Rows are points. To make a cloud, some directions were put in groups of two or more. Within a group, all points are equally far from the middle, so they leave a hole (a ring in 2 directions, a hollow ball in 3). The other directions are filled evenly. Then the cloud was stretched, turned, moved and blurred a little. Count the holes, and give their numbers of directions, smallest first.
(in the rows, 128 means zero)

Cloud (21 x 3):
[[142 115 102]
 [176 118 158]
 [ 70 112 166]
 [152 152 103]
 [127 136 105]
 [115  95  92]
 [154 141 102]
 [ 70 136 166]
 [167 125 138]
 [104 175 142]
 [147 122  94]
 [170 106 176]
 [100 166 145]
 [123 196 161]
 [134 125 205]
 [158 149 121]
 [123  99 100]
 [101 150  76]
 [138 123 157]
 [140 133 191]
 [161 113 116]]
Holes: 0

Cloud:
[[119 169 151]
 [ 68 112 118]
 [ 98 131 117]
 [164  96 157]
 [ 82 145 109]
 [ 80 111 155]
 [120 123 172]
 [104 125  87]
 [ 88 101 146]
 [ 91 112  86]
 [123 198 119]
 [131 163 130]
 [144 146 116]
 [107 116 133]
 [137 180 150]
 [167 157 117]
 [ 82  92 101]
 [ 92 135  63]
 [137 167 125]
 [ 99 181 126]
 [ 84 149 112]
 [167 128 180]]
Holes: 0

Cloud:
[[129  91  68  87]
 [143 130 115  92]
 [168 100 127 173]
 [171 126 139 165]
 [171  95 132 164]
 [120  54 142 155]
 [170 108 120 150]
 [122 167 143 158]
 [121 151 142 180]
 [164 110 108 124]
 [ 89 156 137 104]
 [ 85 143 150 150]
 [152 106  75 146]
 [152 168  91 111]
 [108 116  96  66]
 [ 99 160 146 154]
 [117 182 117 111]
 [100 154 169 143]
 [ 99  95 122  92]
 [163  87 116 153]
 [ 78 102 112 130]
 [125 119 138 198]
 [136 102  93 169]
 [102 137 122 172]
 [137  65 136 132]
 [158 148 146 144]
 [161 150  79 108]
 [120  69 130 179]
 [155 142  67 138]
 [ 87 125 128 162]]
Holes: 1 (3)

Cloud:
[[174 126 111 126 165 147]
 [163 116 102  69  91 118]
 [ 91 150 116  85 169 172]
 [159  94 126 152  73 133]
 [135  87  71 124 125 145]
 [134 171 112  71  85 134]
 [110 111 112  89  95  86]
 [121 130  62 135  98 168]
 [123 175 153 162 125 157]
 [173  87 117 116  88 161]
 [191 120 127 155 118 133]
 [154 109 133  99 176 150]
 [115 148 160 101  61 138]
 [133  88 149 120 166 183]
 [100 111  97 127 109  93]
 [121  95 161  74  87 125]
 [123 192 143  99 129 121]
 [111  90 153 118  89 110]
 [164 149 162 108 123 195]
 [159 116 125 161 160 130]
 [180 129 175  79 105 142]
 [170 143 115 155 123 104]
 [142 174 142  80  96 169]
 [135 104 119 161 163 127]
 [ 84 150 162  83 158 176]
 [187 104 107 148  85 131]
 [182 145 112  92 138 135]
 [179 133 119 157 117 108]
 [142  99  74 147  91 116]
 [125  85 144 125 156 188]
 [157 122 144  95  83 187]
 [ 76 137  93 151 135 135]
 [153 170 112 136 124 191]
 [109  88 141 124 106 100]
 [108 102 160 164 145 163]
 [161  88 107 149  80 128]
 [182 116 127 143 155 149]
 [124 139 151 164 158 196]
 [ 85 121 167 154 139 157]
 [112 106  97 156 152 119]
 [144 166 114  90  83  90]
 [149 149  70 123  94 169]
 [122 185 134 152 127 134]
 [153 177 116  77 126 135]
 [119 133  74 120 100 184]
 [ 89 132  85 132 100 108]
 [157 150 123 133  94 196]
 [ 99 106 187  91 139 135]
 [175 123 167 112 147 177]
 [145  93 118 141 173 154]
 [121 173 135  93 152 106]
 [132 167 136  89 150 102]
 [118 106 103 157 158 120]
 [135  82 132 106 162 163]
 [171 122 171 103 153 173]]
Holes: 3 (2, 2, 2)

Cloud (75 x 8):
[[154 133 144 121  80 173  80 134]
 [157 156 148 113 171 116  87 148]
 [ 91 190 108 155 147 138  89 158]
 [ 83 100 105 169  87 116 119 132]
 [184 103 101 131  98 153 164  96]
 [ 82 150  96 169 108 107 153 107]
 [126 109  78  94 114 165  86 130]
 [136 180 112 107 123 178 169 118]
 [111 165 134 125 153  97 150 175]
 [145 112 170 136 165 163 105  84]
 [134 180 125 152  75 175 135 148]
 [135 111  81 101 174 142 150 112]
 [114 110 100 157 199 159 122 143]
 [ 97 157 127 112  81 177 106 159]
 [151 176 142 186 112  97 154 113]
 [ 93 163 148 147 176 138  98 111]
 [ 82 120 162 114 125  99 104 132]
 [ 92 106 134 171  95 126  84 167]
 [129  65 162 122  98 151 118 178]
 [ 80 138 159 113 116 183 130 147]
 [151  86 112 109 100 186 136  94]
 [126 126 161 107  74 108 137 157]
 [114 180 113 183 114 119 102 183]
 [162  98 166 118 187 137 115 107]
 [172  80 166 112 162 168 146 114]
 [107  98 150 102  84 125 156 160]
 [150 113 106 130 167 126 149  70]
 [155 147 179 173  94 109 140 153]
 [152  75 108 170  86 153 121 122]
 [158 110 177 100  88 159 117 105]
 [ 77 143 120 134 124 119 132  79]
 [ 73 151 155 127 163 147 101 136]
 [193  93 155  92 101 164 130 130]
 [165 134 138 181 138 149  97  84]
 [122 144 111  91 132  99  83 130]
 [ 69 131  79 144 116 112 123 158]
 [147 121 169 199 107 153 157 152]
 [100 149 141  76 106 154 113 164]
 [153 107 109 168 117 151 200 125]
 [170 180 121 165 149 176 120 124]
 [127 116  87 157 180 151  82 132]
 [138 147 102 130 105 195 129  96]
 [ 71 175 110 119 163 127 125 145]
 [135 137 160 151 122 175 156 196]
 [138 178 151 108 172 140 146 136]
 [125 155  92 124 143  95  89 111]
 [118 159  77 173 147 146 177 171]
 [169 133  98 137 135 150  67 166]
 [102  55 139 137 126 121  97 143]
 [185 111 134 194 151 160 124 113]
 [117 124  95 157 145 155  99 204]
 [163 140  97 141 100 117 138  74]
 [ 90 135 136 157 104 137  92  85]
 [161 127  95 121 110 185  89 155]
 [131 141  92 119 179 188 119 121]
 [ 96  73 116 127 116 105 144 131]
 [155  70 161 137 122 182 159 142]
 [118 102 115 186 144 152 176 108]
 [164 104 127 100 108 137 154  73]
 [119 177 134 121 171 121 159 107]
 [109 163 128 150 138 176  79 120]
 [132 156 122 105  94 141  70 162]
 [134 123 125  90 153 113  66 136]
 [ 76 145 100 135 163 107 138 168]
 [ 82 155 147 120 152 164 166 130]
 [165  85 161  99 133 176 142  92]
 [126 127 111 100 150 149 148  69]
 [127 179  93 131 126 139  73 152]
 [124 132 174 108  94 115  91 159]
 [112 186 115 183 134 159 115 107]
 [126 128 155 111  74 115 165 135]
 [154 152  92 173 139 140 184 180]
 [135 152 122 156  90  83 163 145]
 [ 91 128 139 125  74 128  84 168]
 [138 134 186 137  92 111 110 164]]
Holes: 2 (2, 6)

Cloud:
[[139  95 115  62 110 124 163 174 121]
 [ 89 140  96  91 190 144 145 172 152]
 [197  95 141 118 123 116  93 130 140]
 [127 129 129  92  45 154 157 143 105]
 [157 158 169 128 104 160 126 171 129]
 [ 90 129 137  82 170 133 165 156  91]
 [155 136  86 118 110 142 187 124 132]
 [130 158 115 122 122  96 113 124  72]
 [133 125 117  84  93 156 148 184 190]
 [119 166  97  84 124 125 108 108  88]
 [ 70 143 162  72 159 147 143 141 120]
 [100 163 160  99 100 172 154 107 156]
 [111 111 156  84 122  99 158  97 134]
 [105 112  80 149 128 155 105  85 131]
 [132 112 126  87 128  94  75 129 160]
 [ 94 162 106 107 146 117  81 144 154]
 [ 85 173  91 123  86 150 124  99 145]
 [124 166 115 124  64 172 120 130 147]
 [ 74 145 166 141 133 166 144 127 123]
 [ 83 133  98  75 159 156 130 135  92]
 [163 100 135  89 104 135 195 126  87]
 [139 127 143 111 134 180  97 193 137]
 [161 119  90 124  64 145 156 147 116]
 [156 124 145  89 115 100 150  76 112]
 [118 131 150 141 163 134  86 138 177]
 [110 123 173  69 113 112  96 142 194]
 [131 174 113  98  98 155 199 141  76]
 [161 153 144  84 115 129 161 190 101]
 [139 108 106 171 129 116 147  96 132]
 [ 88 100  85 138 154 126 164 152 143]
 [ 53 158 123  84 132 148 152 189 158]
 [100 178 121  82 142 123 105 162 182]
 [126 142  83 182 134 137  87 125  91]
 [133 118 131 145 124 155  93 101  76]
 [ 80 173 121  74 177 129 180 155 145]
 [163 102  94 161  93 126 166 139 107]
 [ 95 128 102  78 144  91 122 146 150]
 [193 126 162 111  79 131 148 138 149]
 [110 167 159 101 106 151 191 137  84]
 [119 147 128 171 154 141 105 104 107]
 [115  90 154 151 148 124 156 144 116]
 [122 116 113  56 130 195 182 161 145]
 [116 138 181 132 125 158 127 114  99]
 [163 141 111 110 147 158 109  84 128]
 [119 190 156  72 121 160 198 126 119]
 [147 139  94 135  67 154  85 122  94]
 [148 139 124 122  92  92 162  91 121]
 [173  79 142 142 119 151 119 128 142]
 [ 89 151 173  79 143 147 123 177 206]
 [ 85 141 130 147 136 128 151 140 193]
 [133 133 155  59  74 178 136 153 161]
 [ 82 163 127  34 121 179 144 156 148]
 [143 143  83 103 125 123 147  80 104]
 [119 119 113 161  99 178 127 117 175]
 [134 106 143  85 143 194 119 141 110]
 [130 191 126  94 125 127 184 162 111]
 [112 145  91  63  83 130 147 119 100]
 [ 80 144 124  44 115 153 164 127 103]
 [ 81 118 136 115  90 124 115  84 144]
 [ 75 106  93  91  93 152 151 129  84]
 [116 124 144  80  73 173 159 160 173]
 [152 155 118 168 103 135 147 169 107]
 [111 120 170  75 135  89 157 135 126]
 [ 77 162 123  77 101 162 113 118 153]
 [132  73  89 153 118 156 139 140 128]
 [144 144  85  82 143 131 158  91 128]
 [149 184 111 121  77 145 160 113  95]
 [142 108 125 100  87 103  72 155 152]
 [133 187 115 106 133 148 120 174 169]
 [149 152 125 125 132 119  74 152 169]
 [123 184 136 127 119 161 197 118 102]
 [130 124 131  96 169 198 168 128 114]
 [129 108 108  92 131 126 205 161 128]
 [163 146 160 112 131 134 183 159 170]
 [156 181 111 109 147 147 109 103 122]
 [ 89 122 123 127 122 169 152 116 190]
 [165 110 135 148 112 127 174  92 112]
 [127 168 169  76  84 145 146 110 108]
 [183  89 142 119 140 144 142 108 126]
 [133  99 168  97 124 163 107 186 204]
 [141 135 183  83 120 193 172 120 147]
 [106 146 106 139 126 149 101  72 126]
 [125  69 132 160 121 138  93 165 134]
 [108 109 155 143  95 170 122 105 167]
 [187 161 146 123 143 173 132 120 111]
 [134 162 160 112  79 145 122 170 109]
 [100 112 170 149 128 123  88 132 175]
 [173 100  89 123  93 129 126 146 120]
 [102 147 182 140 117 121 114 137 156]
 [ 80 156 113 126  98 121 115 172 186]
 [ 82 113 123 131 126 175  87 118 111]
 [183 132  96 127  83 128 147 116 119]
 [ 93 159  76 153 161 169 152 157 126]
 [154 105 159 106  68 120 127  98  93]]
Holes: 2 (2, 6)

Cloud, 104 rows:
[[143 144 174 106 162 131 115 155 153]
 [116  87 201 165 127 146 118 146  87]
 [183 116 133 159 146 160 130 136  68]
 [118  99 165 201 140 122  87 134  80]
 [ 88  81 106 202  82 103 109 102 113]
 [170  75 128 188 107 132 102 125  98]
 [109 113 129 144 122 186 168 109 103]
 [116 184 158 132  98  98 121 113  97]
 [ 76 137 102 139 134 100 153 103 124]
 [143 120 146 120  99 192 161 138  94]
 [143 101 107 162  94 114 100 114  52]
 [ 69 150 133 139  87 140 146 109  90]
 [111  87 134 104  97 153 103 109  81]
 [110  93 197 149 201 108 131 125  68]
 [ 98 123  82 165  88 118 142 112  80]
 [138 109 170 188 119  83  85 120 110]
 [146 164 109 175 123 162 139 113 108]
 [ 63 106 121 128  92 152  95  99 108]
 [110  81 134 151 181 166 146  90  66]
 [130 158 114 104 135 150 117 109 118]
 [ 94 122  80 165 138 112 132  73 123]
 [114 156 134 139 164 100 157  89  62]
 [150 114 165 174 129 169 112 142 145]
 [102 111 177 110  95  88  69  95 126]
 [135 138 138 128 183 143 200 134  89]
 [147  70 106 139 112  73  93  90 126]
 [161  67 184 145 129 141 100 119  96]
 [162 127  92  92 125  65 142 118 101]
 [ 81 122 144 187 142  91 109 112  45]
 [125 122 112 134 174 161 202 112 118]
 [ 92 138 146 142  94 112  51 146  96]
 [125 101 174 122 131 172 118 122  87]
 [126 135 178 127 195  70 157 103 151]
 [ 87 140 155 123  61 159 104 143  85]
 [ 75  94 135 155 156 142 137  92  84]
 [146  96 169  87 100 145 107 150 125]
 [106 160 105 111 122 128 129 162  78]
 [109 122 162 144  92 152  89 153 143]
 [144  86 155 110 192 144 132 115 154]
 [150 159 141 156 129  85 154  97  90]
 [163 132 142 223 124 125 130 119 119]
 [162 152 136 143  83 143 122 158 108]
 [131 111 178 163 158  87 179 110 139]
 [132 161 142 136 166 171 121 121  68]
 [131  72 112 121  82 138  82 137 135]
 [104 149 140  98 126  70 138 106 162]
 [133 110 137 185 126 147 188 101 153]
 [116 103  86 106 119 144 154 116  85]
 [114 129 151 173 109  72 144 104  73]
 [130  84 117 142  89 141  81 118  53]
 [118 115 187 123 141 162 108 157 128]
 [157 149 117 181 131 144 181 120 161]
 [123 149  81 166 101 119 145 122 159]
 [173 129 131  73 126 135 113 126  67]
 [125 106 103 159 165 103 128 115 144]
 [137  75 139 144 106 102 154 105 116]
 [130 111 118 134 121 134  62 107 119]
 [149 110 184 180 149 105  93 121 117]
 [166 146 146 152 136 181 130 160 111]
 [183 155 137  93 101 143 172 130  99]
 [125  71 146 153 156  94 128  88 108]
 [130 143 135 164 175  83 124 117 125]
 [165 109 118 154 174 133 135 154 136]
 [123 164  67 107 129 103 150 116 106]
 [117 157 154 135 166  69 172 127 140]
 [111  82 139 153 164 154  77 118 109]
 [124 133 118 149 146 139 146 145  69]
 [114 167 105 161  68 113  97 132  84]
 [109 131 128 140  83 139  81 118 139]
 [148  87 187 193 139  81 138 110  95]
 [142  77 139 144 153 154 143 113 162]
 [101 123 188 164 167 153 106 136  38]
 [131  97 164  80 156  95  95 153 131]
 [139 112 170 171 154 116 144 123  52]
 [163 109 116 153  98  85 144 104 163]
 [ 74 131 139 149  78 113 114 135  53]
 [146 142 124 140 100  68 158  95 127]
 [111 142 147 139 137 146 121 118 151]
 [149 126  92 119 120 105 142 146 103]
 [180 111 114 140 160 105 147 106  68]
 [160  85 149  79 153 138 113 147 149]
 [143 186 154 102 154  73 168 145 127]
 [162 157 148 160 155  97 126 114  91]
 [136 152 158 165 129 118 141 101 143]
 [133 146  95 131 180 151 192 106 100]
 [157  88 156 113 187 123 109 127 143]
 [136 163 180 117 165  53 103 123 125]
 [138 145 132 129 173 122 187 107 156]
 [151 155 124 118 102  64 145 109 147]
 [133  96 121 104 116 144 140  76  72]
 [112 158 119 131  82 124  72 143  91]
 [140 149  93 125 133 103 133  99 150]
 [142 125 137 133 147 125 117 108 157]
 [150  63 128 126 166 146 155 115 106]
 [ 90  72 125 144 118 141  62 110  75]
 [ 85  93 141 155  76 157  57 114  83]
 [134  73 153 181 190 126 125 113 104]
 [125 111 118  95 101  99 163 106  95]
 [113  83 117  62 122 116 105  84 115]
 [157 159 138  62 139 131 140 136  78]
 [128  93 135  82 160 153 131 128  76]
 [165 160 107  88 135 114 148 150  97]
 [ 88 127 112 178  83 107 127  95  50]
 [133 167 110 110 143  91 149  91 104]]
Holes: 1 (4)

Cloud, 106 rows:
[[ 87 117 158 165 159 136 168 155 135]
 [103 129 119 138  83 123  95 159 145]
 [135 131 139 126  79 176  82 132 162]
 [114 107 144 133 139 153 161  53  75]
 [109  84 118 167 103 159 159 132 118]
 [118 136 116  88  57 183  90 130 125]
 [112 106 140 172 129 140 148 184 154]
 [142 132 123  92 125 126 144 215 148]
 [103 139 126 119  74 151 146 129  81]
 [ 98 119 101  70 105 151 170 116 116]
 [ 86 160 155  90  95 184  96 140 123]
 [134 107 116 139 114 145 151 209 183]
 [108  92 146 106 124 155 181 173 115]
 [114  84 166 107 151 110 133 122 146]
 [149 138 151 105 125 136 141 183  66]
 [ 93 132 118 145 121 139  83 175 122]
 [120 105  91 114 110 150 184 103 148]
 [168 135 120  87  80 137 135 105 113]
 [119  96 141 135 118 156  80 185 110]
 [ 97 146 142 102 117 158 157 107  52]
 [ 99 157 138 142 119 130 165 149 120]
 [128 157 169 100 107 141 159 103 100]
 [159 140 119 149  67 171  83 113  87]
 [115  96 161 125 164 112 128 139  77]
 [ 60 150 162  54 103 161 130 143 141]
 [101  91 190 116 112 125 122 153  83]
 [100 118 201 105 143 120 133  69  98]
 [166  90  86 150 101 179  86 151 136]
 [143 124 121 150 158 127 112 164  78]
 [131 107  88  99  64 178  94 149 100]
 [108 108 156 132 170 112 158 157  91]
 [137 167 110 137  60 149 145 146 106]
 [135 124 148 121  80 120  78  92 112]
 [128 151  98 127  93 160  97 128  45]
 [182 108 117 141 107 129 115 111  81]
 [147 105  79 116  77 136 112 125  83]
 [148 143 144  99 145 140  87 134 107]
 [106 124 132 107 106 149  73 144 177]
 [122  97 159  98 139 132 140 143 162]
 [124 108 115 175 119 154 163 162 118]
 [119 133 111  73  80 180 143 116 130]
 [104  92 137 107 130 134 149 181 186]
 [ 99 144 117  96  89 159 148 132 183]
 [ 67 112 125  79 143 150 168  85 102]
 [121  94 120 112  83 192 124  81 153]
 [156 123  77 126  63 188  90 104 129]
 [115 123 158 124 156 100 111 167  85]
 [145 138 116 122  62 191  96 133 121]
 [147 136  76 153  62 167 117 152 102]
 [128 105 130 172 165 119 149 126 119]
 [149 144 109 132  83 198 140 138 108]
 [151 135 156 105 124 131 153 173 144]
 [151 114  76 145 115 133 123 134  94]
 [ 86  86 165  89 138 157  91 132 167]
 [112 127  78 128  94 176 112 199 113]
 [177 131 135 136 150 140 119 130 105]
 [108  95 116  98  68 177 131 134 116]
 [128  94 127 128 151 174 190 115 133]
 [100 109 124 112 157 167 189 113 111]
 [123 164 167 113 119 107  95 137  84]
 [ 94 139 109 125  96 154 152 170  95]
 [ 92 146 123 134 107 151 144 133  85]
 [140 158 103  80  81 136 142 107 119]
 [123  80 158 120  89 142  92  81 149]
 [150 113  87 152  93 155  99 181  80]
 [119  97 105  89 142 149 138 164 119]
 [ 99 100 126 109 107 110  85 176 154]
 [106 113  85 136  79 145 118 162 154]
 [135  95 169 176 119 111 117 150 133]
 [144 114 132 172 143 176 142 178 142]
 [126 157 112  85  93 149 176 155  65]
 [ 95 116  91 134  99 170 117 128 181]
 [111 159 174  88 120 149 145 127 124]
 [119  62 123 140 146 127 149 122 160]
 [163 114  84 129  80 184 139 181 130]
 [141  83 115 116  94 181 139 121 150]
 [107 130 120 111  84 131  95 203 168]
 [112 131 101 155 110 147 129 173  95]
 [148 126 154 109 126 132 126 105  64]
 [ 87 139 129  64  79 135 140 146 167]
 [115 158 123 105  87 156  85 117  37]
 [115 179 160  85 160 136  96 175  88]
 [ 63 106 119  68  73 157 139 115 147]
 [103  92 138  71  86 176 124 125 126]
 [ 95 116 161  79  96 185 111 124 133]
 [106  87 119 116  78 166 163 149 118]
 [ 86 101 119 101 131 154 144 202 163]
 [ 91  79 113 125  78 152 161 151 124]
 [167  91 120 181 104 155  97 154 115]
 [144 117  68 148  81 162  97 180  99]
 [131 114 157  98 137 149 100  83 106]
 [116 172  94  92 124 142 134 140  59]
 [121  83  92 139  99 141 141  87 128]
 [144 114  96 143 124 171 101 200 182]
 [ 80  92 110  91 142 169 172 136 142]
 [149 128 151 135 118 112  90 182  70]
 [136 129 154 128  77 135  71 111  95]
 [ 96 126 121 132 127 156 161 189 178]
 [146 124 145 185 143 147  88 164 117]
 [110  93 168 118 135 130 184 179 163]
 [140 104 152 100 108 133 151  68 106]
 [111  89 177  89 132 136 176 142 139]
 [163  98  90 170  76 153 122 145  99]
 [ 80 125 104  91  96 169 170 156 149]
 [112 119 182  94  99 142 145 155 105]
 [ 90 117 162 103  70 133  92  96  92]]
Holes: 2 (3, 3)
